Each row is a point. Each copy is the shape, with its points in the same order, turned, moved and blurred by noise. Some copies are also mirrored. Which?

Shape, 8 rows:
[-.29 .23]
[-.11 -.51]
[.12 .11]
[-.15 .29]
[.54 .48]
[-.02 -.20]
[.61 .34]
[.06 -.43]
Copy 1:
[.40 -.21]
[-.32 -.37]
[.09 .14]
[.40 -.08]
[.25 .68]
[-.11 -.13]
[.11 .68]
[-.31 -.09]
Copy 1 is: mirrored
Copy 2:
[-.14 .34]
[-.22 -.42]
[.18 .11]
[.00 .36]
[.72 .32]
[-.03 -.14]
[.76 .17]
[-.04 -.38]
Copy 2 is: only turned

Shape, 6 rows:
[.75 -.20 .06]
[-.42 .31 -.20]
[-.59 -.27 -.15]
[.35 .13 .29]
[.10 -.52 .23]
[.18 -.27 -.12]
Copy 1, 6 rows:
[.40 .39 -.33]
[-.53 -.22 .30]
[-.17 -.07 .76]
[-.11 .46 -.23]
[.25 .49 .36]
[.21 .11 .10]
Copy 1 is: only turned
Copy 2:
[.47 -.49 .27]
[-.63 .07 -.11]
[-.29 .43 -.41]
[-.01 -.23 .50]
[.36 .19 .05]
[.16 -.11 -.08]
Copy 2 is: mirrored

Shape (10 x 4):
[.17 .12 -.50 .30]
[-.23 .53 .07 .38]
[.04 -.09 -.16 .34]
[-.15 .19 -.50 -.53]
[.37 .55 .08 .35]
[-.16 -.05 -.43 -.60]
[-.19 .31 .47 .03]
[.15 .13 -.14 .19]
[-.30 .72 .28 -.52]
[.26 -.25 -.16 .35]
Copy 1, 10 rows:
[.19 .51 -.23 .31]
[.30 -.03 -.41 -.23]
[.19 .18 -.11 .37]
[-.58 .52 -.19 -.01]
[.62 .36 .02 -.23]
[-.65 .43 -.01 .20]
[.09 -.28 .10 -.21]
[.23 .31 -.03 .14]
[-.45 -.03 -.02 -.72]
[.27 .25 .09 .50]
Copy 1 is: mirrored
Copy 2:
[-.42 .14 -.23 -.10]
[.02 .25 .23 -.56]
[-.09 -.08 -.26 -.19]
[-.22 .14 .36 .54]
[.07 .63 -.21 -.41]
[-.10 -.04 .27 .64]
[.54 .18 .24 -.29]
[-.05 .17 -.17 -.11]
[.46 .50 .72 .08]
[-.05 -.09 -.51 -.09]
Copy 2 is: mirrored
Copy 3, 10 rows:
[.67 .18 -.13 -.07]
[.02 .55 -.28 .16]
[.36 -.06 -.27 .07]
[.34 .23 -.31 -.88]
[.11 .40 .26 .17]
[.29 -.02 -.39 -.91]
[-.43 .22 -.24 -.04]
[.33 .09 -.10 -.07]
[-.51 .61 -.17 -.64]
[.45 -.27 -.13 .11]
Copy 3 is: only turned
Copy 4 (10 x 4):
[-.38 .21 .02 .55]
[-.05 .18 .64 .14]
[-.28 -.12 .05 .31]
[-.15 .67 -.33 -.09]
[.26 .15 .41 .61]
[-.14 .51 -.51 -.19]
[.33 -.03 .38 -.15]
[-.08 .07 .07 .36]
[.51 .63 .29 -.37]
[-.23 -.25 -.13 .48]
Copy 4 is: only turned

Shape:
[-.29 -.26 -.29 .35 -.51 -.58]
[-.85 -.19 .12 .13 -.01 -.38]
[.20 -.04 .21 -.09 .02 .20]
[-.17 .49 -.12 -.01 .13 .22]
[-.22 .35 .24 -.22 -.10 .38]
[-.22 -.53 -.22 .16 .67 .35]
[.43 .40 .10 -.47 .02 -.03]
[-.65 -.13 -.46 .03 -.10 -.09]
[.01 -.26 -.10 -.25 .30 .48]
[.35 -.65 -.19 -.28 .38 .23]
Copy 1 (10 x 6):
[-.40 .21 -.02 .51 .43 -.51]
[-.43 .48 -.02 -.31 .32 -.59]
[-.05 -.04 .10 -.16 -.28 .22]
[.08 .17 -.52 -.32 -.05 .16]
[-.23 .42 -.33 -.32 -.44 .18]
[.16 -.51 .12 -.56 -.20 -.46]
[-.16 -.05 -.12 -.09 .03 .75]
[-.37 .00 -.45 -.10 .14 -.51]
[-.09 -.34 .05 -.41 -.37 -.03]
[-.13 -.80 .41 -.24 -.14 .00]
Copy 1 is: mirrored
Copy 2 (10 x 6):
[-.55 .08 .53 .12 -.51 -.50]
[-.14 -.16 .77 -.46 -.26 -.27]
[.19 .06 -.02 .18 -.10 .28]
[-.16 .20 .38 -.16 -.03 .65]
[.10 -.08 .47 .06 .21 .55]
[.22 -.22 -.14 -.49 -.83 .39]
[-.19 .19 -.21 .18 .42 .38]
[-.47 -.36 .64 -.27 -.51 .15]
[.14 -.33 -.13 -.09 -.36 .57]
[.05 -.36 -.55 .02 -.44 .29]
Copy 2 is: mirrored

Shape (11 x 8):
[-.20 -.16 .26 -.38 .46 -.14 -.63 .12]
[-.30 .18 -.24 .11 .61 -.34 .18 .07]
[-.09 -.01 .02 -.20 -.39 -.27 .00 .10]
[.00 .13 -.66 -.25 .26 -.01 -.16 -.59]
[.40 .40 .13 -.11 .18 -.39 .23 -.15]
[.36 .16 -.59 -.37 -.30 -.55 .24 .30]
[.00 .36 .15 .03 .03 .56 .05 .32]
[-.25 -.26 -.47 -.08 -.25 .22 -.08 -.27]
[.17 .17 .11 -.08 -.08 .08 .32 .39]
[.13 -.12 .22 .08 .27 .12 -.61 .00]
[.17 .57 -.09 .06 -.29 .15 .05 .22]
Copy 1 (11 x 8):
[-.34 -.22 -.02 -.79 .39 .22 .05 .28]
[-.08 -.26 -.36 .14 .58 .31 .36 -.14]
[-.08 .34 .01 -.05 -.06 .28 -.16 -.08]
[.05 -.40 -.41 .27 .35 .32 -.41 .60]
[-.07 .18 -.34 .24 .03 -.27 .32 .29]
[-.28 .62 .05 .60 .33 .23 -.14 .21]
[.67 .12 .08 -.25 .43 -.19 .00 -.11]
[.15 -.27 .06 .11 .14 .37 -.69 .01]
[.21 .31 .06 .06 .29 -.21 .06 -.19]
[.03 -.38 .29 -.45 .13 -.01 .09 .36]
[.59 .40 .08 .12 .14 .05 .08 .13]
Copy 1 is: mirrored
Copy 2 (11 x 8):
[.36 .62 -.18 -.12 .04 -.50 -.14 -.20]
[-.30 .38 -.15 .15 -.46 -.10 -.54 -.45]
[-.10 -.11 -.42 -.20 -.10 -.02 .15 .03]
[.18 -.27 -.01 .17 .00 -.22 -.81 -.08]
[.31 .07 -.20 .02 -.55 .46 -.22 -.33]
[-.19 -.17 -.62 -.41 .02 .69 -.37 -.28]
[-.17 .02 .56 -.11 -.03 .10 .27 -.38]
[-.27 -.35 -.07 .28 .24 -.25 -.23 .20]
[-.12 -.03 .05 -.13 -.13 .36 .27 -.44]
[.36 .54 .14 .13 .00 -.22 .05 .20]
[-.08 -.20 .31 -.34 -.15 .31 .14 -.12]
Copy 2 is: only turned
Copy 3:
[.07 -.57 -.10 -.66 .13 -.15 -.16 -.25]
[.10 -.47 .50 -.15 -.68 .10 -.18 -.37]
[.31 .19 .11 -.18 -.20 -.40 .07 -.02]
[-.20 -.34 -.12 .40 -.35 -.30 -.14 -.68]
[.38 -.27 .38 .27 -.02 .13 .29 -.12]
[.94 .08 .05 .29 -.47 -.22 .06 -.35]
[.08 .15 .53 .00 .16 .00 -.68 -.04]
[-.16 .13 -.18 .15 -.43 -.49 -.40 -.12]
[.46 .20 .40 -.04 -.05 .13 -.34 .05]
[-.02 -.60 .01 -.21 .18 -.30 -.37 .07]
[.36 .19 .60 .26 .05 -.32 -.29 -.11]
Copy 3 is: mirrored
Copy 4, 11 rows:
[-.12 .12 .41 -.49 -.56 .24 -.27 .10]
[-.36 .43 .22 .22 .12 -.23 -.30 .31]
[-.01 -.58 -.03 .16 -.26 -.20 -.27 .33]
[.47 .54 -.13 -.07 -.08 -.25 -.52 .55]
[.16 -.04 .27 .55 -.06 -.17 -.49 -.09]
[.18 -.54 .38 .25 .18 -.57 -.61 .58]
[.04 -.18 -.05 -.14 -.08 -.43 .32 -.26]
[.22 -.02 -.51 -.24 -.09 -.12 -.13 .70]
[-.01 -.45 .09 .14 .16 -.33 -.10 -.19]
[.22 .06 .30 -.19 -.42 .36 .17 .03]
[.26 -.28 .09 .20 -.08 -.61 .09 .05]
Copy 4 is: only turned

Shape:
[.02 .08 -.05 .36 -.19 -.21 -.06 -.12 -.33]
[-.25 .40 .25 -.19 .50 -.01 .11 .53 .22]
[.04 -.05 -.13 -.10 -.15 -.23 .18 -.07 .24]
[-.21 -.11 -.10 -.05 -.06 -.09 -.03 .23 -.22]
[-.08 -.03 .24 -.11 -.25 .24 .14 -.05 -.17]
[.09 .06 -.12 .44 -.17 -.26 -.02 -.05 -.30]
[.07 -.22 .34 .24 .26 -.14 .18 -.02 -.32]
[.03 .17 .73 -.16 -.18 -.22 -.69 -.06 -.15]
[.18 -.08 -.04 -.13 -.09 .41 .18 .23 .09]
[-.39 -.22 .05 .15 -.01 -.07 -.17 -.02 .85]
[.11 -.22 -.16 -.04 .10 .46 .13 -.10 -.30]
[-.15 -.22 -.13 .17 -.11 -.27 .13 .43 -.17]
Copy 1, 12 rows:
[-.04 -.31 .25 .17 .15 -.32 -.14 -.10 .14]
[-.29 .25 -.42 -.65 -.06 -.20 -.11 -.02 -.38]
[-.18 -.25 -.09 .08 -.18 .18 .16 -.22 -.04]
[-.03 -.06 .21 -.15 -.21 -.22 .11 .06 -.04]
[-.16 .18 .33 .14 .01 -.04 -.01 -.20 -.30]
[-.01 -.35 .18 .19 .16 -.36 -.04 -.12 .24]
[-.34 .20 .25 -.12 .00 -.33 -.16 -.37 .33]
[-.22 .20 .00 .40 -.39 -.28 -.81 .13 -.21]
[.06 .36 -.01 .03 .10 .11 .30 -.17 -.21]
[-.53 -.08 -.22 -.08 -.03 .62 -.05 .38 .06]
[.27 .30 .39 -.11 .13 .06 .13 -.31 .03]
[-.22 -.10 .12 -.12 -.17 -.37 .34 .11 .14]
Copy 1 is: only turned
Copy 2 (12 x 9):
[.27 .08 -.03 .32 -.09 -.35 -.24 .34 -.07]
[-.50 -.25 -.02 .06 -.08 .36 .50 .30 .19]
[-.02 -.09 .15 -.08 .05 -.31 .08 -.05 -.27]
[-.22 .12 -.03 .15 -.19 -.26 -.11 .05 .13]
[.25 -.03 .17 .07 -.30 -.03 -.04 -.15 .20]
[.23 -.02 -.07 .31 -.04 -.41 -.28 .40 -.10]
[.28 .00 -.21 -.04 .18 -.15 -.04 .29 .42]
[.38 .44 -.33 -.24 -.66 .24 .13 .36 -.15]
[-.05 -.45 -.02 .05 -.21 -.02 -.06 -.32 .09]
[-.26 .14 .18 -.23 .31 .41 -.20 -.07 -.52]
[.17 -.18 -.21 .36 -.02 -.18 -.12 -.40 .28]
[-.32 -.03 .04 .00 -.06 -.39 -.28 .25 .16]
Copy 2 is: mirrored
Copy 3 (12 x 9):
[-.36 -.28 .32 .02 -.13 -.19 .14 -.07 -.04]
[.63 .13 -.32 .17 .60 -.06 .10 -.04 .01]
[-.07 -.01 -.11 -.44 -.03 -.01 -.03 .11 .07]
[-.16 .16 .23 -.10 .30 -.06 -.11 -.11 -.05]
[.14 .04 .12 -.02 -.15 -.06 -.41 -.19 -.21]
[-.34 -.18 .30 .04 -.09 -.24 .22 .02 -.02]
[.08 .06 .34 .05 -.11 -.05 .11 -.41 .28]
[-.23 -.41 -.25 .40 .12 -.23 -.70 -.16 .48]
[.25 .26 .06 -.07 -.05 .27 -.23 .23 -.14]
[-.31 .45 -.84 -.17 -.08 -.07 .08 .07 .06]
[.14 .14 .31 .05 -.18 .51 -.02 -.11 -.21]
[-.20 .35 .36 -.07 .26 -.23 .05 .01 .04]
Copy 3 is: only turned
Copy 4 (12 x 9):
[-.01 .52 -.15 -.02 .30 -.22 -.17 .02 -.04]
[.02 -.50 .24 -.03 .45 .57 -.10 .11 .01]
[.33 .07 -.22 -.10 .20 .01 -.05 .44 .29]
[.03 -.06 -.30 .02 .13 -.01 -.34 .04 -.01]
[.06 .15 -.30 -.33 -.12 .11 .07 -.03 .02]
[.05 .52 -.15 .04 .39 -.27 -.16 .04 -.05]
[-.40 .18 -.27 .16 .25 .03 .21 .10 -.03]
[-.53 -.03 .07 -.80 .34 -.29 -.15 -.08 .26]
[.40 -.22 -.20 -.15 -.03 .00 .22 .07 -.12]
[.33 -.26 .08 .10 .16 -.07 .02 .02 .94]
[.11 .07 -.17 .08 -.35 -.13 .14 .14 -.30]
[.13 .00 -.51 .21 .42 -.03 -.28 -.01 .01]
Copy 4 is: mirrored

Shape, 18 rows:
[.00 .09 -.31 .41 -.15 .45 -.40 -.02 .09 -.14 .50 -.40]
[.04 -.33 .03 .22 -.29 .18 -.35 .06 -.50 -.39 -.15 -.02]
[.05 -.31 -.19 .26 -.13 .19 -.33 .15 .39 -.44 .45 .13]
[.15 .00 .45 .29 -.39 -.22 -.58 -.07 -.14 -.43 -.06 .01]
[.34 -.01 .20 .24 -.38 -.15 -.26 -.18 -.15 -.21 -.04 -.12]
[.35 -.23 -.11 -.05 -.32 -.20 -.51 -.19 -.07 -.58 -.10 -.13]
[.04 -.24 .05 .20 -.34 .22 -.34 .02 .08 -.19 -.03 -.22]
[.03 .30 -.17 -.21 .10 .54 .26 .33 .26 .19 .06 -.06]
[-.33 .25 -.33 -.36 -.32 .45 -.09 .07 .12 .32 .21 .36]
[.40 .22 .32 -.39 .27 .05 -.25 -.29 -.52 -.02 .04 .15]
[-.35 .29 -.14 -.13 -.08 .17 .12 .47 -.16 -.02 .40 -.17]
[.20 -.47 -.09 .22 -.08 .00 -.31 -.10 .18 -.01 .40 -.08]
[-.36 .27 -.31 -.01 .33 .16 -.10 .40 .02 .54 .17 -.25]
[-.05 .29 -.47 .29 .16 .00 -.29 .21 -.01 -.06 .07 -.23]
[-.34 .38 .07 -.52 .48 .36 -.05 -.05 .10 .19 .12 -.05]
[.29 .11 .29 -.33 -.14 -.29 -.01 -.37 -.48 -.19 .00 -.14]
[.25 .32 .26 -.02 .18 -.08 -.03 -.25 -.50 -.07 -.16 .42]
[-.15 -.27 -.07 .61 -.35 -.18 -.15 -.35 -.14 -.59 -.05 -.39]
Copy 1:
[.24 -.21 -.06 -.56 .07 -.45 -.07 -.37 -.28 -.09 .21 .39]
[.42 -.33 -.18 .17 -.25 -.32 .19 -.22 .24 -.37 .41 -.10]
[.14 -.20 .02 .09 .14 -.43 .06 -.28 .09 -.20 -.13 .64]
[.33 -.02 -.22 .12 -.14 -.65 .18 .15 .53 .12 .44 .07]
[.29 -.04 -.07 .07 -.36 -.32 .01 .07 .33 .15 .50 .18]
[.72 -.16 .18 .16 -.16 -.33 .06 .12 .39 -.06 .30 .28]
[.32 -.36 -.07 .01 .00 -.34 .16 -.24 .06 .11 .24 .11]
[-.19 -.25 -.15 -.14 .40 .41 -.46 -.38 -.01 .11 .18 .10]
[-.20 -.41 -.28 -.10 .45 .34 -.08 .28 -.35 -.17 .13 .16]
[.56 .19 -.65 .10 -.09 .17 -.53 .23 .33 -.09 .45 .02]
[-.16 .17 -.01 -.12 .44 .02 -.19 -.25 -.21 -.27 .40 -.11]
[.36 .04 -.11 .09 -.21 -.24 .14 -.20 -.11 .08 -.11 .49]
[-.13 .18 -.17 -.47 .30 .30 -.16 -.27 -.21 -.03 -.12 -.30]
[.07 .01 .18 -.57 .01 -.10 -.13 -.21 .15 -.25 .03 -.05]
[.17 .01 -.43 -.08 .55 .17 -.71 .03 -.12 .07 -.02 -.21]
[.51 .22 -.14 .30 -.24 -.03 -.39 .29 .22 .08 .69 -.04]
[.10 .07 -.53 .17 -.31 .05 -.48 .30 .51 -.22 .36 -.10]
[.31 -.22 .33 .11 -.54 -.85 -.01 -.13 .01 -.05 .28 -.06]
Copy 1 is: only turned
Copy 2, 18 rows:
[.31 -.15 -.40 -.03 .03 -.20 .19 -.51 .35 .03 .19 .39]
[.71 .09 .14 -.21 .33 -.09 .01 .32 .21 -.20 .09 .25]
[.21 -.26 .36 .10 .09 .09 .12 -.45 .05 .00 .26 .34]
[.56 .35 .25 -.27 .29 -.02 -.31 .08 .17 .40 .12 -.01]
[.40 .25 -.03 -.16 .14 -.10 -.46 .12 .04 .14 .11 .21]
[.43 .23 .29 -.41 .22 -.04 -.19 .07 -.14 .19 .07 .60]
[.49 -.18 -.01 -.10 .09 -.06 -.07 .04 .12 .15 -.05 .24]
[-.38 -.38 -.47 .11 -.08 -.10 .28 .25 -.06 -.16 .10 -.02]
[-.34 -.34 -.04 .24 .18 -.81 .27 .09 .02 -.14 -.02 .00]
[.08 .55 -.30 -.29 .57 -.24 -.08 .21 -.48 -.25 .13 -.17]
[-.24 -.22 -.17 -.33 -.12 -.31 .22 .02 .38 -.35 .16 -.15]
[.33 -.05 .09 .06 .08 .03 -.20 -.44 -.09 -.17 -.14 .27]
[-.29 .00 -.46 .03 -.22 -.23 .45 -.05 .30 -.35 -.41 -.15]
[-.05 .31 -.23 -.07 -.18 -.05 .33 -.06 .35 -.09 -.03 .34]
[-.26 .02 -.41 -.20 -.04 -.44 .57 .07 -.41 -.13 -.09 -.39]
[.23 .42 -.14 -.57 .15 -.33 -.44 .30 -.38 -.15 .14 -.03]
[.13 .71 -.11 .01 .30 -.26 -.09 .42 -.25 -.21 .32 -.21]
[.94 .17 .14 -.25 -.39 -.17 -.18 -.01 .24 .07 .20 .41]
Copy 2 is: mirrored

Shape (18 x 12):
[-.06 -.30 .10 -.04 -.01 -.08 -.37 -.14 .12 .06 .06 .04]
[-.38 -.14 .03 -.27 .02 -.06 .15 .35 -.16 .11 .35 .22]
[.24 -.69 -.07 .11 -.15 -.23 -.34 -.08 .07 -.15 -.25 -.32]
[-.22 -.36 -.09 .19 -.19 .08 .17 -.22 -.33 .46 -.04 .22]
[.09 -.06 .47 .28 .06 -.18 .69 .27 -.55 .04 .23 .02]
[.04 .09 -.12 .17 .16 -.08 .22 -.25 -.14 -.10 -.11 -.07]
[.01 .58 -.01 -.26 .20 -.09 -.17 .53 .13 .20 -.15 -.34]
[.20 -.03 .09 .05 -.18 -.35 .21 -.07 -.08 .27 .21 .42]
[-.05 .17 .38 -.19 .00 .01 .10 -.15 .12 .44 .05 .47]
[.05 -.18 .05 -.30 .22 -.04 -.47 -.27 .32 .13 .29 .10]
[-.19 .64 .39 .41 .21 .07 .12 .40 .14 .59 -.10 .02]
[-.14 .48 .00 .34 .15 .08 -.12 .18 .64 .14 -.02 -.24]
[.29 .54 .34 .11 .06 .09 -.24 -.08 -.02 -.36 -.12 .18]
[.02 -.04 .26 -.21 -.34 .00 -.23 -.24 -.01 .09 -.13 -.25]
[-.39 .01 -.24 .04 -.23 -.17 -.34 -.27 .22 -.22 .06 -.09]
[-.03 .15 -.03 .04 .24 .12 -.37 -.21 -.36 .61 .10 .55]
[.09 -.17 -.41 .13 -.17 .26 .02 -.19 .26 .16 .17 .34]
[.18 .16 .03 .11 .60 -.15 -.12 .03 .28 -.64 -.28 .41]
Copy 1 (18 x 12):
[-.02 -.22 -.16 .32 -.41 -.14 .13 -.03 -.33 -.03 .05 .15]
[.20 -.35 .23 .15 -.04 .20 -.15 -.26 .07 .13 -.19 -.12]
[.32 .03 -.53 .29 -.65 -.32 .28 .13 -.21 -.02 .22 -.07]
[.10 .17 -.08 .14 -.47 .10 -.46 -.30 -.06 -.33 -.18 .16]
[.40 -.13 -.11 -.25 .23 .23 -.11 .20 .36 -.59 -.20 -.07]
[-.08 .35 -.29 .07 .07 -.05 .11 .02 -.03 -.13 -.14 .11]
[.20 -.09 .44 -.19 .30 -.33 .45 -.16 -.27 .24 .22 .31]
[.02 -.11 .11 -.03 -.13 -.07 -.33 .23 -.30 -.29 -.28 -.17]
[-.24 -.18 .48 .12 -.20 .16 -.17 .14 -.31 -.28 -.17 .29]
[-.25 -.37 -.02 .44 -.38 -.29 .22 .06 -.34 .16 -.22 .23]
[-.13 -.15 .46 -.43 .29 -.10 -.21 -.03 -.02 -.26 .35 .68]
[-.41 -.06 .01 -.38 .05 -.25 .15 .06 -.15 .34 .40 .50]
[-.50 -.05 .07 -.03 .18 -.05 .55 .08 -.30 -.44 .17 .00]
[.12 -.08 -.12 .04 -.40 .10 .39 -.06 -.56 -.15 -.02 .24]
[-.22 -.02 -.44 .19 -.16 .08 .09 -.22 -.52 .29 .16 .06]
[-.29 -.15 .29 .38 -.10 -.33 -.29 -.44 -.34 -.54 -.26 .28]
[-.46 .09 -.04 -.05 -.55 -.20 -.22 -.17 -.14 .06 -.18 -.16]
[-.55 .15 .04 .54 .28 -.23 .39 .40 .09 -.05 .36 -.19]
Copy 1 is: only turned
Copy 2, 18 rows:
[-.20 .09 -.07 .04 -.09 .04 .17 .03 -.31 .13 .38 .27]
[.16 .19 -.20 .24 -.53 .02 -.33 -.31 -.12 .36 .11 -.03]
[-.66 -.01 .13 -.21 -.17 -.16 .50 -.01 .08 .10 .39 .38]
[.01 -.37 -.30 .34 -.29 .26 .37 -.08 .03 .26 .22 -.14]
[.03 -.29 -.24 .11 -.41 -.34 -.03 -.70 .01 -.07 -.22 -.37]
[-.07 -.04 -.08 .19 .23 -.14 -.01 -.16 .28 -.03 .02 -.02]
[.27 .38 .08 -.62 -.03 .23 -.41 -.01 .04 -.13 -.19 .20]
[.17 .05 -.07 .29 -.42 .01 .14 -.21 -.10 -.25 .34 -.27]
[.25 .18 -.40 .25 -.16 .32 .08 -.05 -.39 -.31 .16 -.10]
[.04 .33 -.15 .13 .01 -.12 .11 .19 -.41 .07 .56 .41]
[.32 -.07 -.53 -.51 -.07 .27 -.31 .09 -.16 -.31 -.23 -.36]
[-.14 .12 -.31 -.37 .06 .05 -.38 .51 .03 -.38 .00 -.01]
[-.07 .28 .21 .00 .39 -.12 -.05 -.01 -.39 -.32 -.20 -.24]
[-.25 -.19 .16 .04 -.01 .23 .13 -.07 -.35 -.16 .11 .40]
[-.45 .02 .06 .17 .15 .23 -.27 .23 .00 .11 .44 .22]
[.57 .07 -.22 .10 .14 .26 .29 .00 -.42 .26 .35 -.36]
[.03 .05 -.04 .44 -.23 .01 .19 .54 .14 .12 .23 -.09]
[-.34 .94 -.18 .05 .39 -.36 .04 .06 .00 -.10 .02 -.19]
Copy 2 is: only turned
Copy 3, 18 rows:
[-.11 .23 -.11 -.04 .43 -.01 .06 -.10 -.05 .00 .13 -.04]
[-.33 -.11 .04 -.01 -.01 -.03 -.14 -.17 .34 -.48 -.12 -.10]
[.20 .57 .02 -.13 .77 -.03 -.14 -.03 -.41 -.08 -.13 -.20]
[-.24 .14 -.01 .13 .19 .21 -.23 .42 .25 -.01 .14 -.54]
[-.01 -.01 -.20 .31 -.21 .08 -.83 -.32 .38 -.02 -.35 -.51]
[.17 -.26 .00 .18 .17 -.03 -.19 -.04 -.18 .18 -.16 -.39]
[-.42 -.22 .52 -.07 -.16 -.11 -.21 -.36 -.30 .18 -.32 .34]
[-.32 .01 -.21 .39 .19 .48 -.12 -.17 .14 -.01 -.21 -.25]
[-.25 .02 -.24 .40 -.14 .32 .06 -.07 .27 .08 .02 .13]
[-.30 .13 -.35 .14 .41 -.16 .32 -.21 -.15 -.07 .15 .19]
[-.33 -.21 .37 .30 -.36 .25 -.59 -.33 .10 .39 .34 .22]
[-.13 -.37 .29 .01 -.02 .18 -.30 -.40 -.50 .18 .45 .24]
[.18 .01 .02 .11 -.23 .08 .21 -.67 -.21 .39 -.07 -.19]
[-.03 .22 -.18 -.34 .09 .13 .00 .06 -.12 .25 -.16 .00]
[.01 -.26 .07 -.38 .57 .18 .15 -.16 -.12 .01 .15 -.17]
[-.64 .08 .13 .43 .01 -.06 .31 -.03 .28 .32 .32 -.35]
[-.24 -.09 -.10 .26 .19 .38 .17 .09 -.35 -.34 .27 -.37]
[.55 -.14 .25 .59 .25 -.13 .26 -.73 -.26 .03 -.02 -.11]
Copy 3 is: mirrored
Copy 4, 18 rows:
[-.23 -.11 -.21 .04 -.28 .35 .13 .10 -.10 -.09 -.32 -.09]
[.37 -.18 -.11 .32 -.17 .27 .17 .09 .14 .10 .18 -.20]
[-.49 .01 -.29 .05 -.28 .54 .08 -.07 -.15 -.31 -.22 .45]
[-.02 .07 -.23 -.08 -.35 .01 .34 .13 -.13 .55 .03 .20]
[.02 -.21 -.15 -.12 -.39 -.19 .23 .13 .36 .08 .84 .14]
[-.39 .15 -.34 -.02 .12 -.12 -.05 -.06 .13 .10 .22 .01]
[.14 -.21 .06 -.25 .57 .15 .23 -.28 .41 -.35 -.14 -.27]
[-.13 .01 .23 -.02 -.17 .14 .18 .29 -.19 .14 .43 -.14]
[.02 .10 .13 -.20 -.18 -.19 .33 .27 -.04 -.01 -.04 -.50]
[-.04 .00 -.18 -.05 -.20 .29 -.21 .24 -.26 -.13 -.45 -.46]
[.04 -.39 .01 -.31 .43 -.49 .74 .04 .22 -.10 -.05 -.30]
[-.23 -.33 -.16 .08 .63 -.23 .31 .09 .15 -.30 -.38 -.16]
[-.63 -.04 .06 .05 -.02 -.25 .00 -.27 .26 -.25 .05 -.49]
[-.31 .08 .02 -.18 -.23 .27 .03 .10 .32 -.03 -.38 -.01]
[-.45 .03 -.24 .38 .16 .39 .06 .15 .21 .14 -.35 -.17]
[.01 -.15 .00 -.32 -.21 -.05 .25 -.09 -.26 .55 -.16 -.64]
[-.14 .02 .05 .34 .13 -.16 -.03 .11 -.50 .26 -.25 .14]
[-.54 .26 -.41 .30 .11 -.15 .09 -.34 -.23 -.61 .24 -.59]
Copy 4 is: mirrored
